Rows are points. Before rounding, the points of a table are all equally far from one centre. They may lie mostly on one side of it. Write the centre, to within rounding.
(in the rows, 128 means zero)

Points, 6 rows:
[[125 125]
 [ 82  91]
 [127 138]
 [127 132]
 [127 146]
 [ 43 108]]
Centre: [ 80 139]

Points (11 x 4):
[[109 141  61 106]
 [ 96 143 162  83]
 [148 146 170 135]
 [159 132 167 105]
 [136 148 142  75]
 [114 167 149 154]
 [108 169 128  88]
 [119 113 150  62]
 [115 150 171 154]
 [ 79 136 175 119]
 [ 70  72  84 116]]
Centre: [115 110 121 125]

Points, 13 rows:
[[128 138  89 121  93 153  59 144 105]
 [145 148  82 153 112 118 129 100 194]
 [118 142 121 120 167 177  85 154 152]
 [107 122  78 116 113 125 120 128 178]
 [139 103  70  99 109 128 130 158 164]
 [107 112 111 167 131 139 130 126 191]
 [144 189  95 150 163 158 147 154 157]
 [166 111 112 164 140 154 144 181 187]
 [157 114  45 159 110 120 122 182 156]
 [160 153 105 167 160 113  94 124 204]
 [137 160  48 135 175 130  97 170 133]
 [145  99  59 142 142 140 150 105 170]
 [204 177 111 122 156 126 126  90 136]]
Centre: [158 129 108 151 136 126 113 136 126]

Points:
[[ 51  98 140 119 142 110 106 108 115 137  83  94]
 [ 96 110 134 114 104 118  86  95 175 185  96  65]
 [108 104 157 124 153 131  69 112 148 126 182 142]
 [114 129 120 146 130  95  21 134 150 120 166 106]
 [ 96 109 167 166 126 165  92  81 162 111 133 114]
 [100 119 148 139 156 157  77 110  98 148 150 130]
 [ 86 156 134 116 193 113 129 125 115 129 136 136]
 [117  68 118 141 156 121  64 123 176 111 115 102]
 [ 97 111 166 159 154 139  55 113 141 175 154 147]
 [ 91 116 165 148 122 132  56 110 134  94  99  98]
 [128 148 174 131 107 148 103 104 143 142 123  84]
 [ 65 118 152 152 136  88  85 153 111 160 130  83]
 [100 121 109 193 119  98  80  92  97 133 100 144]
 [ 54 154  96 170  97 124 109 121 120 126  95 143]
 [ 46 165 147  99 136 106  60  68 167 129 154 135]
 [ 82 119 155 164 138 139  25  97 156 136 159 130]
 [ 91 197 154 124 140  93  84 127 155 126  97 162]
 [102  88 172 154 138 124  63 117 130 122 148 132]]
Centre: [ 91 139 118 144 140 107  90 103 159 144 125 117]

Points:
[[ 88  47 174 117  73 106 187 116  87 160 118 112 116 110 129 155 159 148
  130 120]
 [ 64  84 116 122 104 105 158 135 153 150 163 126 122 127 141 161 122 140
   70 149]
 [ 70  75 167 126  66  97 186 121 104 134 110 150 153 123 121 133 123  99
  110 142]
 [ 35  58 119  78  90  93 136 119  97 168 146 100 143  94 121 158 152 112
  129 144]
 [ 98 115 158 100  57 116 190 108 135 156 121 150 139 111  98 159 143 114
   75 128]
 [ 69  98 145 120  65 102 122 134 126 152 119 126 194 121 102 158 182 159
  116 139]
 [ 86 113 114  84  77 100 135 135  97  98 109 163 187 122 122 162 158 110
  101 109]
 [ 54  72 153 169  96 100 149 113 120 129 128 127 115 118  71 127 125 117
  115 116]
 [ 64  99 139  85  89 102 144 127 123 109 124 180 157 122 115 157 171 105
   85 138]
 [ 76 104 153 122  59  87 189 125 115 109 142 135 161 137 102 138 140 147
   83 133]
 [ 93  89 110  77  62  91 162  99 112 176 148 143 100  83 117 164 162 120
   90 143]
 [ 91  93 133  98  41  95 177 117 119 141 148 173 161 130 127 174 149  96
  141 141]
 [ 57  94 143  82  87 110 188 144 100 119 116 127 143  85 126 185 142 137
   98 121]
 [ 68  85 118 120  98 104 179  68  97 167 144 139 180 101 140 193 145  96
   84 118]
 [ 90 140 118 117  83  81 163 123 126 126  97 117 131  95 144 178 159  94
  122 171]
 [ 73  75 118  78  55  85 157 136 107 176 150 105 159 101  98 170 140 134
  111 117]
 [ 66  84 116  71  68  95 169 120  97 125 131 152  93  99 100 143 147 131
  112 121]
 [ 61  89 130 137  99  79 169 152 107 131 113 105 118  89  96 161 119 127
   97 125]
 [ 85 100 121  82  32 136 156  90 138 127 112 119 151 119 132 141 122 106
  101 103]
 [ 47 101 122  71  78  65 151 145  98 147 146 124 154 115 137 139 155 108
  124 127]
 [ 82  98 146  81  65 123 184 109 131 160 168 125 150  88 126 202 144 145
   83 114]
 [100  79 151 111  56 114 191 128  91 158 158 142 123 126 115 169 147 151
   80 138]
 [110  79 141 107  98  91 144 138 120 181  92 137 105 126 109 175 145 120
  156 144]
 [100  75 172  81  64  98 187 121  94 146 145 143 136  76 151 145 174 102
  103 138]
 [ 99  76 122 139  95 137 225 115 112 133 125  99 120 109 129 146 154 139
  138 103]
 [ 81  79 127 111 102  77 150  89 130 120 107 160  93 111 101 180 121 131
   89 125]
 [ 95  94 113 113  92  72 173 119 140 134 148 147 112 127 159 162  83 122
  108 128]]
Centre: [109 105 139 117 105 115 134  98 107 132 153 120 142 104 124 151 142 124
 127 124]

Points, 31 rows:
[[121 153  48 135 126 114 117 114 138 151 138 134  94 173 167 157 144 150
  128  94 150 129 106  97]
 [128 166  96 144 113 148 138 153 127  90 142 137 165 159 135 120 111 142
  145  75 164 167  89 113]
 [108 130  60 135 102 122 146  95 130 131 167 103  78 175 115 112 126 134
  136  55 162 178 139  87]
 [123 131  45 120 122  91 136 124 106  71 128 126 130 149 146 100 106 148
  137  92 171 176 125 127]
 [ 85 138 116 108 131  61 124  87 142 106 133 107 126 157 129 172 101 134
  150  93 139 163 124 102]
 [105 179  60 122 148 121  99 115 114 118 144  87 126 162 167 126 157 129
  116  57 156 155  80 101]
 [112 117  66 124 112 135 143 131 155  90 142 104  99 140 139  95 121 168
  159  51 108 174 124 115]
 [116 130  73 141 107  89 129 136 167 103 157  99 110 160 137 112 116 160
  136  89 169 194 113  76]
 [ 74 133  33 144 123 120 122 162 138 129 156 131 121 157 155 128  99 149
  124  67 146 153 114 107]
 [121 140  61 132  96 107  86  89 109 114 145  94 133 175 159 150 112 157
  123  92 140 198 115 110]
 [132 170  45 112 117 127 124 100 143 118 156  78 115 169 163 142 119 117
  160 100 146 181  99  85]
 [109 150  84 164  80 115 128 115 141 102 149 118 124 150 132 125 104 144
  118  42 150 200 144 126]
 [129 149  47 170 125 119 144 144 135 103 141 110 111 157 165 122 100 145
  138  93 116 184 138  88]
 [118 150  87 132  95 121 145 158 137 111 181 115 139 163 132 119 113 118
  131  77 188 173  90 122]
 [117 156  56 137  96  88 122 136 143 125 157  97  89 141 139 123 132 147
  133 104 169 179  95  94]
 [ 87 155  56 145 132 105 113  99 174 129 141 101 131 175 129 134 106 135
  162  82 159 203 124  84]
 [102 147  53 157  87 135 136 122 123 143 109 109 102 160 157 122 114 116
  123  55 136 129 123  88]
 [ 96 125  86 112 109 105 136 148 152 105 151 116 100 156 129 172 119 141
  143 113 123 201 140  79]
 [100 138  36 130  97 122 168 131 135  99 153 114 146 159 110 150 109 122
  150  71 136 144  96 108]
 [ 90 168  64 103  98 120 121 125 146 117 128  95 119 209 129 154 125 102
  125 107 117 150 121 119]
 [109 137   7 153 133 123 150 116  97  87 134 105 125 142 149 122 122 141
  145 116 137 141 122 114]
 [100 148  53 127  82 117 151 120 155 136 109 115 129 167 133 127  81 149
  126  74 155 181 106 125]
 [116 136  83 144  89 111 117 133  99  92 167  82 140 174 121 118 134 159
  126  54 155 173 122  89]
 [101 100  57 109 132 105 158 110 139 133 126 108 120 201 151 117 116 132
  117  57 149 193 123 149]
 [ 82 178  38 148 117  95 150 121 148 120 167 105 110 163 130 121 115 128
  108  80 156 159 112 103]
 [132 165  70 134 117 111 108 120 138 112 202 100 128 140 127 164 109 173
  136  91 150 165 134 110]
 [112 141  74 132  98 145 185 132 108 116 168 111 126 180 147 110 113 144
  136  99 168 191 144  90]
 [139 118  68 163 116 106 133 110 123 118 188  91 126 177 138 158 132 144
  149  90 146 190 125  83]
 [ 99 173  74 159 121 112 120 130 113 134 142  97  93 135 107 172 148 151
  146  69 110 182 131 121]
 [ 72 138  92 166  97 141 134 140 118 134 159  80 142 179 130 144 138 136
  123  85 158 170  77  78]
 [115 164  22 132 139 137 159 113 133 119 148 104 119 177 111 136 112 135
  150  50 140 162 103 126]]
Centre: [101 130  89 132 136 138 134 116 134 115 132  90 125 147 138 140 130 134
 131  93 155 157 131 123]
